Rows are points. The points of each table are mixes of a few directions, plus a little noise. How many directions does each table use, and how many do they share? Where both have some left over, give the other angles between the two spaces (their principal angles), to ten degrees, smallest first.

First:
[[+0.00,+0.00,+0.01],
[+0.01,+0.18,-0.12],
[+0.05,+0.84,-0.50],
[-0.01,-0.15,+0.09],
[-0.04,-0.74,+0.44],
[+0.00,-0.13,+0.08]]
Second (4 x 3):
[[+0.07,+0.10,+0.25],
[+0.13,-0.01,-0.01],
[+0.59,+0.03,+0.09],
[-0.79,-0.12,-0.34]]
Directions: first 1, second 2, shared 0; angles 80

First (7 x 6):
[[+0.59,-0.50,+0.32,+0.29,-0.60,+0.03],
[-0.47,+0.13,+0.09,+0.05,+0.06,+0.27],
[+0.05,+0.44,-0.50,-0.22,+0.67,-0.16],
[+0.62,-0.07,-0.13,+0.17,+0.03,+0.01],
[-0.30,+0.23,-0.15,-0.18,+0.28,-0.07],
[-0.56,-0.27,+0.39,-0.28,-0.49,-0.30],
[+0.07,+0.04,-0.01,+0.17,+0.05,+0.22]]
Second (6 x 6):
[[+0.40,-0.65,+0.42,+0.89,-0.29,-0.01],
[-0.10,+0.35,-0.20,-0.54,+0.00,+0.14],
[-0.32,+0.22,-0.18,-0.20,+0.35,-0.21],
[+0.29,-0.40,+0.27,+0.52,-0.24,+0.04],
[-0.16,+0.27,-0.17,-0.36,+0.12,+0.01],
[-0.11,+0.21,-0.13,-0.30,+0.06,+0.03]]
Directions: first 3, second 2, shared 1; angles 90

First, 7 rows:
[[+0.12,+0.44,-0.74,+0.04,-0.44,-0.21,-0.50,-0.30],
[+0.05,+0.14,-0.31,-0.10,-0.09,-0.12,-0.22,-0.07],
[+0.09,+0.22,-0.53,-0.22,-0.12,-0.21,-0.39,-0.09],
[-0.11,-0.29,+0.67,+0.25,+0.18,+0.26,+0.49,+0.13],
[+0.05,+0.05,-0.29,-0.31,+0.08,-0.17,-0.24,+0.04],
[-0.16,-0.37,+0.95,+0.47,+0.16,+0.40,+0.71,+0.13],
[-0.04,-0.20,+0.26,-0.13,+0.24,+0.04,+0.16,+0.16]]
Second:
[[+0.01,-0.26,+0.48,-0.82,+0.68,-0.31,-0.05,-0.04],
[-0.09,+0.28,+0.04,+0.08,-0.10,-0.34,+0.03,-0.12],
[-0.18,+0.43,-0.27,+0.73,-0.66,+0.00,+0.42,+0.23],
[+0.13,+0.13,-0.51,+0.29,-0.43,+0.29,-0.21,-0.11],
[+0.07,-0.56,+0.27,+0.03,+0.39,+0.43,-0.08,+0.11],
[+0.19,-0.21,-0.03,-0.63,+0.33,+0.02,-0.36,-0.19],
[-0.02,-0.26,+0.41,-0.09,+0.44,-0.12,-0.17,-0.16],
[+0.02,-0.35,+0.26,-0.27,+0.37,+0.16,+0.07,+0.17],
[-0.04,+0.37,-0.37,+0.06,-0.47,-0.03,+0.27,+0.18],
[-0.09,+0.41,-0.28,+0.62,-0.54,-0.09,+0.07,-0.07]]
Directions: first 2, second 4, shared 1; angles 30

First (8 x 11):
[[+0.40,+0.14,+0.00,-0.19,+0.03,+0.36,+0.08,-0.16,-0.05,+0.01,-0.30],
[-0.61,-0.12,+0.25,+0.55,-0.30,-0.41,+0.20,+0.02,+0.20,+0.04,+0.52],
[-0.04,-0.11,+0.00,-0.56,-0.29,+0.26,+0.31,-0.16,-0.25,-0.13,+0.17],
[-0.22,-0.42,+0.12,+0.71,+0.15,-0.33,+0.16,+0.20,+0.19,-0.03,+0.33],
[+0.76,+0.40,+0.01,-0.10,+0.17,+0.54,-0.03,-0.24,+0.04,+0.11,-0.68],
[+0.17,+0.02,-0.54,-0.76,+0.47,-0.10,-0.74,+0.32,-0.30,-0.09,-0.31],
[-0.13,+0.28,+0.19,+0.75,+0.03,-0.30,-0.17,+0.02,+0.36,+0.21,-0.07],
[-0.31,-0.19,-0.03,-0.40,-0.25,-0.02,+0.18,-0.02,-0.20,-0.13,+0.35]]
Second:
[[+0.08,-0.18,+0.11,+0.17,-0.03,+0.11,+0.28,-0.05,+0.02,-0.04,+0.09],
[-0.39,+0.08,+0.04,-0.38,-0.39,-0.06,+0.09,-0.11,-0.13,-0.03,+0.29],
[+0.17,+0.05,-0.08,+0.11,+0.24,-0.02,-0.20,+0.08,+0.05,+0.04,-0.19],
[-0.85,-0.21,+0.36,-0.58,-1.13,+0.12,+0.93,-0.43,-0.27,-0.19,+0.95],
[+0.60,-0.07,-0.10,+0.54,+0.64,+0.05,-0.25,+0.20,+0.19,+0.07,-0.48],
[+0.24,+0.27,-0.25,+0.02,+0.45,-0.17,-0.67,+0.22,+0.07,+0.12,-0.45],
[-0.15,+0.21,-0.11,-0.26,-0.03,-0.13,-0.30,+0.04,-0.05,+0.04,-0.04],
[+0.32,-0.16,+0.05,+0.38,+0.25,+0.11,+0.12,+0.04,+0.11,-0.01,-0.15]]
Directions: first 4, second 2, shared 2

First (9 x 14):
[[+0.62,+0.03,-0.07,-0.17,-0.22,-0.38,-0.50,-0.21,-0.13,+0.43,+0.07,-0.18,-0.01,+0.42],
[+0.34,-0.56,-0.42,+0.08,+0.55,+0.37,+0.42,+0.33,-0.04,+0.05,-0.17,+0.06,-0.42,-0.31],
[-0.48,+0.49,+0.56,-0.14,-0.25,-0.45,-0.23,-0.17,-0.32,-0.40,-0.32,-0.67,+0.37,+0.44],
[+0.22,+0.27,+0.18,-0.05,-0.08,+0.29,+0.05,-0.19,-0.12,+0.11,-0.19,-0.12,-0.38,-0.07],
[+0.20,-0.72,-0.48,+0.15,+0.49,-0.17,+0.10,+0.39,-0.06,-0.11,+0.07,+0.02,+0.02,-0.05],
[-0.28,+0.24,-0.08,-0.30,-0.40,+0.10,+0.12,-0.11,+0.61,+0.54,+0.21,+0.59,+0.34,-0.10],
[+0.30,+0.11,+0.15,+0.71,-0.04,+0.26,-0.37,-0.19,-0.19,-0.45,+0.59,+0.30,-0.44,-0.33],
[-0.62,+0.22,+0.32,+0.24,-0.06,-0.08,+0.00,+0.01,-0.05,-0.59,+0.10,-0.07,+0.28,-0.06],
[-0.25,-0.06,-0.16,-0.49,+0.02,+0.06,+0.43,+0.14,+0.32,+0.43,-0.35,+0.03,+0.25,+0.03]]
Second (11 x 14):
[[+0.17,+0.00,+0.00,+0.25,-0.04,+0.03,+0.23,+0.19,-0.16,-0.14,+0.14,+0.21,-0.15,+0.43],
[+0.18,+0.16,-0.04,+0.39,-0.08,-0.02,+0.41,+0.34,-0.19,-0.16,+0.26,+0.25,-0.05,+0.60],
[-0.08,-0.43,-0.03,-0.06,+0.13,+0.00,+0.06,-0.14,+0.28,-0.19,-0.45,+0.18,-0.14,-0.17],
[-0.21,+0.27,-0.05,-0.17,+0.22,+0.11,-0.38,+0.18,-0.09,-0.07,-0.07,-0.34,+0.33,-0.11],
[+0.27,+0.10,+0.21,-0.17,+0.24,-0.01,-0.48,+0.24,-0.16,-0.23,-0.01,+0.11,+0.31,-0.18],
[+0.65,-0.13,+0.43,+0.36,-0.33,+0.05,-0.24,-0.07,-0.66,+0.20,+0.49,+0.54,-0.71,+0.27],
[-0.55,+0.34,-0.30,-0.24,+0.20,+0.35,-0.32,+0.08,-0.10,+0.03,-0.07,-0.81,+0.20,+0.13],
[-0.35,+0.15,+0.00,+0.40,+0.06,-0.18,-0.02,+0.26,+0.00,+0.04,-0.28,+0.19,+0.14,-0.28],
[-0.04,+0.01,-0.33,-0.85,-0.70,-0.09,+0.76,-1.20,+0.67,+0.90,+0.73,-0.92,-0.09,-0.17],
[+0.09,-0.40,+0.11,-0.06,+0.13,-0.12,-0.05,-0.09,+0.25,-0.19,-0.40,+0.36,-0.02,-0.34],
[-0.13,-0.06,-0.01,+0.15,+0.17,-0.13,+0.04,+0.20,+0.15,-0.20,-0.33,+0.23,+0.18,-0.17]]
Directions: first 5, second 6, shared 0; angles 30, 50, 60, 60, 70

First (10 x 18):
[[-0.28,-0.12,+0.29,-0.89,+0.99,-0.36,-0.47,-0.28,+0.37,+0.29,-0.42,+0.11,+0.47,-0.52,-0.65,+0.06,+0.28,+0.16],
[+0.32,-0.19,+0.03,+0.08,-0.08,-0.12,+0.04,-0.14,+0.23,+0.02,+0.01,-0.31,+0.04,+0.11,+0.09,+0.20,-0.11,+0.08],
[-0.43,+0.27,-0.10,+0.12,-0.05,+0.45,+0.33,+0.25,-0.37,-0.14,+0.07,+0.33,-0.07,-0.06,+0.00,-0.15,+0.01,-0.14],
[-0.20,+0.27,-0.18,+0.37,-0.41,+0.33,+0.23,+0.31,-0.44,-0.18,+0.20,+0.26,-0.26,+0.14,+0.23,-0.22,-0.04,-0.16],
[-0.66,+0.40,-0.07,-0.18,+0.16,+0.18,-0.15,+0.31,-0.51,-0.04,-0.02,+0.66,-0.09,-0.24,-0.20,-0.44,+0.24,-0.16],
[+0.32,-0.16,-0.01,+0.19,-0.17,+0.03,+0.21,-0.12,+0.20,-0.03,+0.06,-0.33,+0.01,+0.17,+0.16,+0.24,-0.15,+0.05],
[+0.37,+0.01,-0.09,+0.35,-0.63,-0.48,-0.55,+0.13,-0.23,+0.02,+0.21,+0.02,-0.43,+0.29,+0.36,-0.34,+0.04,-0.03],
[+0.12,+0.12,-0.25,+0.74,-0.72,+0.58,+0.73,+0.23,-0.27,-0.30,+0.33,-0.14,-0.28,+0.39,+0.49,+0.09,-0.30,-0.15],
[-0.10,-0.09,+0.09,-0.25,+0.38,+0.11,+0.18,-0.14,+0.23,+0.04,-0.14,-0.09,+0.27,-0.16,-0.22,+0.22,-0.01,+0.07],
[+0.53,-0.51,+0.31,-0.53,+0.52,-0.72,-0.53,-0.53,+0.77,+0.33,-0.29,-0.53,+0.35,-0.14,-0.27,+0.35,+0.05,+0.30]]
Second (8 x 18):
[[-0.29,-0.12,+0.02,-0.24,-0.06,+0.47,+0.36,-0.27,+0.03,-0.24,-0.43,-0.35,+0.22,+0.27,+0.02,+0.24,+0.16,+0.34],
[-0.07,+0.72,-0.02,-0.21,+0.16,+0.01,-0.31,-0.46,+0.57,+0.21,-0.53,+0.67,-0.34,-0.04,+0.32,+0.01,+0.11,+0.03],
[+0.04,+0.99,-0.23,+0.06,-0.04,-0.30,-0.62,-0.03,+0.00,-0.10,+0.49,+0.26,-0.44,-0.04,+0.39,-0.24,-0.22,-0.16],
[+0.13,-0.07,+0.03,-0.12,+0.46,-0.33,+0.30,-0.17,-0.35,+0.06,+0.71,-0.25,+0.57,-0.26,-0.02,+0.05,-0.17,-0.14],
[-0.14,+0.16,-0.07,+0.55,-0.11,-0.04,-0.45,+0.07,-0.28,+0.01,-0.25,+0.17,-0.13,-0.23,-0.04,+0.14,-0.14,-0.32],
[+0.60,-0.46,+0.29,+0.06,-0.37,-0.14,+0.06,+0.33,+0.64,+0.16,-0.26,+0.10,-0.34,-0.07,+0.26,+0.18,+0.32,+0.11],
[+0.08,-0.46,+0.05,+0.43,-0.17,-0.09,-0.03,+0.36,-0.38,-0.04,+0.13,-0.25,+0.11,-0.17,-0.19,+0.10,-0.08,-0.20],
[-0.37,-0.78,-0.07,-0.54,+0.12,+0.42,+0.69,+0.17,-0.24,-0.07,+0.16,-0.36,+0.38,+0.53,-0.74,-0.48,+0.03,+0.33]]
Directions: first 3, second 6, shared 0; angles 30, 40, 60

First (8 x 24):
[[-0.12,+0.04,-0.39,+0.05,+0.05,-0.10,+0.12,+0.01,-0.18,+0.32,+0.28,-0.30,-0.02,-0.40,-0.10,+0.91,+0.02,-0.12,+0.05,-0.38,-0.07,-0.64,+0.56,-0.10],
[-0.32,-0.25,+0.34,+0.05,-0.50,-0.01,+0.06,+0.15,-0.28,+0.20,+0.16,+0.06,-0.11,-0.07,+0.06,+0.09,-0.35,-0.11,-0.62,-0.38,+0.58,-0.62,+0.08,+0.34],
[-0.29,-0.51,+0.34,+0.26,-0.61,+0.31,+0.21,+0.22,-0.16,-0.08,-0.44,+0.60,-0.30,+0.27,+0.17,-1.09,-0.43,+0.08,-0.50,-0.18,+0.41,-0.19,-0.38,+0.15],
[+0.02,+0.54,-0.80,+0.14,+0.46,+0.09,+0.11,-0.39,+0.56,+0.10,-0.19,+0.09,-0.12,-0.17,-0.02,+0.10,+0.56,+0.40,+0.64,+0.07,-1.13,+0.23,+0.65,-0.36],
[+0.31,+0.08,+0.61,-0.60,+0.42,-0.24,-0.37,-0.14,+0.65,-0.29,+0.19,+0.01,+0.16,+0.28,-0.31,+0.15,+0.32,+0.13,+0.00,+0.11,+0.25,+0.53,-0.30,-0.11],
[+0.22,+0.32,+0.25,-0.32,-0.03,+0.00,-0.28,+0.07,+0.06,-0.09,+0.01,-0.22,+0.27,-0.05,+0.17,+0.00,+0.21,-0.05,+0.22,+0.54,+0.13,+0.57,-0.18,+0.11],
[+0.15,-0.43,-0.23,+0.01,+0.01,+0.19,+0.17,+0.35,-0.26,-0.06,-0.22,+0.01,-0.02,-0.09,+0.02,+0.03,-0.09,-0.18,+0.29,+0.01,+0.19,-0.08,-0.18,-0.38],
[+0.02,+0.21,-0.08,+0.38,+0.19,-0.23,-0.05,-0.27,-0.38,-0.10,+0.21,-0.27,+0.15,+0.22,-0.01,-0.19,-0.23,-0.13,-0.09,+0.20,-0.39,+0.22,-0.22,+0.36]]
Second (8 x 24):
[[-0.18,+0.06,-0.56,+0.32,-0.31,-0.19,+0.36,+0.09,-0.44,+0.04,+0.05,-0.23,+0.17,-0.32,-0.37,+0.06,+0.00,-0.53,+0.33,+0.38,+0.02,-0.24,-0.12,-0.04],
[+0.12,-0.01,+0.62,-0.63,+0.18,+0.13,-0.31,-0.05,+0.84,-0.05,-0.08,+0.36,-0.15,+0.16,+0.09,+0.05,+0.32,+0.50,-0.19,-0.29,+0.22,+0.22,+0.16,-0.16],
[-0.14,+0.41,+0.10,-0.93,-0.38,-0.31,+0.08,+0.03,+1.30,-0.12,-0.03,+0.29,+0.16,-0.46,-0.96,+0.34,+1.11,-0.12,+0.59,+0.53,+0.61,+0.14,+0.07,-0.57],
[-0.08,-0.39,-0.35,+0.60,-0.11,+0.12,+0.22,+0.20,-0.96,+0.16,+0.02,-0.21,-0.07,-0.04,+0.30,+0.00,-0.63,-0.26,-0.18,-0.26,-0.05,-0.49,-0.04,+0.18],
[+0.15,-0.22,+0.12,+0.40,+0.32,+0.23,-0.18,-0.05,-0.54,+0.04,-0.01,-0.09,-0.15,+0.36,+0.63,-0.21,-0.59,+0.25,-0.41,-0.38,-0.36,+0.04,+0.00,+0.33],
[+0.19,+0.04,+0.25,+0.16,+0.43,+0.13,-0.28,-0.21,-0.11,-0.06,+0.01,-0.05,-0.08,+0.40,+0.46,-0.26,-0.26,+0.36,-0.27,-0.19,-0.44,+0.34,-0.02,+0.27],
[-0.16,-0.07,-0.34,+0.14,-0.30,-0.10,+0.27,+0.17,-0.25,+0.07,+0.00,-0.08,+0.08,-0.28,-0.27,+0.15,+0.02,-0.35,+0.19,+0.15,+0.21,-0.31,-0.03,-0.11],
[+0.10,+0.14,+0.15,-0.05,+0.19,+0.01,-0.15,-0.14,+0.17,-0.05,+0.00,+0.01,+0.00,+0.17,+0.10,-0.12,+0.05,+0.17,-0.04,+0.02,-0.19,+0.28,-0.02,+0.09]]
Directions: first 6, second 3, shared 2; angles 60

First:
[[-0.23,-0.04,+0.49,-0.30,+0.07,-0.11,-0.15,+0.17,+0.12,+0.38,-0.44,-0.11,+0.13,+0.29,-0.40,-0.19,+0.25,-0.01,+0.06,+0.00,+0.12,+0.06,+0.52,+0.29,-0.07,+0.04,-0.22,-0.55,-0.33,-0.48,-0.58,+0.72],
[+0.56,+0.01,-0.88,+0.49,-0.14,+0.56,+0.32,-0.40,+0.02,-0.46,+0.64,-0.06,+0.01,-0.45,+0.53,+0.10,-0.26,+0.27,+0.28,+0.03,-0.03,-0.23,-0.37,-0.24,+0.09,+0.03,+0.41,+0.82,+0.21,+0.99,+0.28,-0.89],
[+0.05,-0.10,-0.12,-0.49,-0.06,-0.03,+0.10,-0.01,-0.07,-0.17,-0.05,+0.18,-0.07,-0.21,+0.07,+0.13,+0.25,-0.11,-0.16,+0.11,-0.17,+0.13,-0.03,-0.25,-0.10,-0.36,+0.13,-0.15,-0.02,-0.37,-0.05,+0.28],
[+0.13,-0.06,+0.30,-0.65,-0.13,-0.22,+0.13,+0.13,+0.01,-0.14,-0.56,+0.15,-0.13,+0.01,-0.11,+0.10,+0.19,-0.26,-0.43,+0.07,-0.11,+0.34,-0.04,-0.12,-0.32,-0.38,+0.13,-0.41,+0.11,-0.73,-0.33,+0.67],
[-0.37,+0.19,+0.01,+1.07,+0.23,-0.13,-0.29,+0.04,-0.09,+0.20,+0.55,-0.13,+0.01,+0.24,+0.07,-0.06,-0.53,+0.12,+0.22,-0.21,+0.16,-0.30,-0.30,+0.20,+0.40,+0.64,-0.32,+0.50,+0.16,+0.80,+0.86,-1.07],
[-0.48,+0.11,+0.07,+0.73,+0.26,-0.15,-0.34,+0.08,-0.11,+0.29,+0.48,-0.08,+0.05,+0.22,-0.02,-0.07,-0.29,+0.11,+0.24,-0.15,+0.10,-0.27,-0.08,+0.17,+0.39,+0.50,-0.38,+0.25,-0.03,+0.50,+0.67,-0.72],
[+0.40,+0.07,+0.33,-0.04,-0.18,+0.01,+0.19,+0.04,+0.18,-0.11,-0.59,-0.13,-0.04,+0.20,-0.13,-0.04,-0.18,-0.09,-0.25,-0.05,+0.14,+0.22,-0.06,+0.20,-0.33,+0.03,+0.18,-0.10,+0.23,-0.13,-0.48,+0.33],
[+0.06,-0.14,-0.34,-0.55,-0.06,+0.01,+0.12,-0.07,-0.14,-0.26,+0.14,+0.26,-0.09,-0.38,+0.21,+0.19,+0.30,-0.10,-0.14,+0.15,-0.26,+0.09,-0.10,-0.42,-0.04,-0.47,+0.18,-0.05,-0.02,-0.33,+0.11,+0.16],
[+0.63,+0.02,-0.26,+0.06,-0.23,+0.36,+0.36,-0.20,+0.16,-0.32,-0.14,-0.11,-0.01,-0.14,+0.17,+0.00,-0.16,+0.08,-0.01,+0.01,+0.07,+0.06,-0.14,-0.01,-0.24,-0.07,+0.39,+0.28,+0.21,+0.33,-0.37,-0.05],
[-0.74,-0.08,+0.42,-0.33,+0.28,-0.28,-0.43,+0.24,-0.06,+0.57,-0.03,+0.02,+0.15,+0.24,-0.39,-0.15,+0.43,+0.00,+0.19,+0.04,-0.01,-0.09,+0.61,+0.16,+0.23,+0.03,-0.49,-0.61,-0.55,-0.58,-0.12,+0.57]]
Second, 10 rows:
[[+0.08,+0.10,-0.23,-0.15,+0.16,-0.04,+0.05,+0.09,+0.05,-0.02,-0.05,+0.06,+0.03,-0.18,-0.10,-0.29,+0.03,-0.05,+0.18,+0.22,-0.04,-0.03,-0.35,+0.25,+0.21,-0.08,-0.01,-0.44,-0.38,-0.14,-0.16,+0.07],
[-0.19,-0.21,+0.48,+0.29,-0.33,+0.10,-0.12,-0.18,-0.09,+0.05,+0.12,-0.13,-0.06,+0.36,+0.19,+0.60,-0.02,+0.11,-0.39,-0.47,+0.06,+0.05,+0.74,-0.53,-0.44,+0.15,+0.03,+0.89,+0.77,+0.28,+0.34,-0.13],
[-0.01,+0.12,-0.57,-0.55,+0.40,-0.09,+0.04,+0.18,+0.03,+0.04,+0.01,+0.21,+0.11,-0.46,-0.23,-0.59,+0.28,-0.08,+0.49,+0.54,-0.15,-0.11,-0.52,+0.43,+0.52,-0.30,-0.11,-1.03,-1.00,-0.47,-0.36,+0.32],
[+0.29,+0.16,+0.00,+0.27,+0.00,-0.03,+0.13,+0.05,+0.10,-0.13,-0.20,-0.06,-0.05,+0.05,-0.03,-0.15,-0.34,-0.05,-0.05,+0.02,+0.10,+0.06,-0.46,+0.26,-0.01,+0.15,+0.09,-0.02,+0.11,+0.17,-0.05,-0.21],
[-0.13,-0.03,-0.20,-0.32,+0.15,-0.02,-0.04,+0.05,-0.03,+0.08,+0.09,+0.10,+0.06,-0.19,-0.07,-0.15,+0.26,+0.00,+0.21,+0.19,-0.09,-0.07,+0.01,+0.03,+0.20,-0.17,-0.08,-0.37,-0.41,-0.25,-0.11,+0.21],
[+0.30,+0.09,+0.38,+0.64,-0.27,+0.02,+0.11,-0.07,+0.08,-0.16,-0.22,-0.20,-0.12,+0.36,+0.12,+0.24,-0.53,-0.01,-0.37,-0.34,+0.20,+0.12,-0.12,-0.02,-0.36,+0.34,+0.17,+0.66,+0.77,+0.48,+0.19,-0.43],
[+0.21,+0.00,+0.58,+0.75,-0.40,+0.07,+0.06,-0.15,+0.03,-0.14,-0.16,-0.25,-0.14,+0.50,+0.20,+0.49,-0.53,+0.04,-0.53,-0.53,+0.22,+0.15,+0.20,-0.25,-0.53,+0.41,+0.17,+1.03,+1.09,+0.59,+0.33,-0.47],
[-0.38,-0.25,+0.19,-0.17,-0.12,+0.08,-0.20,-0.11,-0.14,+0.16,+0.25,+0.02,+0.03,+0.09,+0.09,+0.39,+0.35,+0.11,-0.10,-0.20,-0.08,-0.05,+0.77,-0.49,-0.15,-0.09,-0.09,+0.37,+0.17,-0.09,+0.18,+0.17],
[-0.42,-0.11,-0.56,-0.92,+0.40,-0.04,-0.15,+0.12,-0.10,+0.22,+0.30,+0.29,+0.18,-0.52,-0.18,-0.38,+0.76,+0.01,+0.55,+0.51,-0.28,-0.18,+0.12,+0.06,+0.53,-0.51,-0.23,-0.98,-1.14,-0.71,-0.29,+0.61],
[+0.24,+0.14,-0.04,+0.18,+0.03,-0.03,+0.11,+0.05,+0.08,-0.10,-0.16,-0.04,-0.03,+0.00,-0.04,-0.16,-0.26,-0.05,-0.01,+0.05,+0.07,+0.04,-0.41,+0.24,+0.02,+0.09,+0.07,-0.09,+0.02,+0.11,-0.07,-0.15]]
Directions: first 4, second 2, shared 1; angles 80
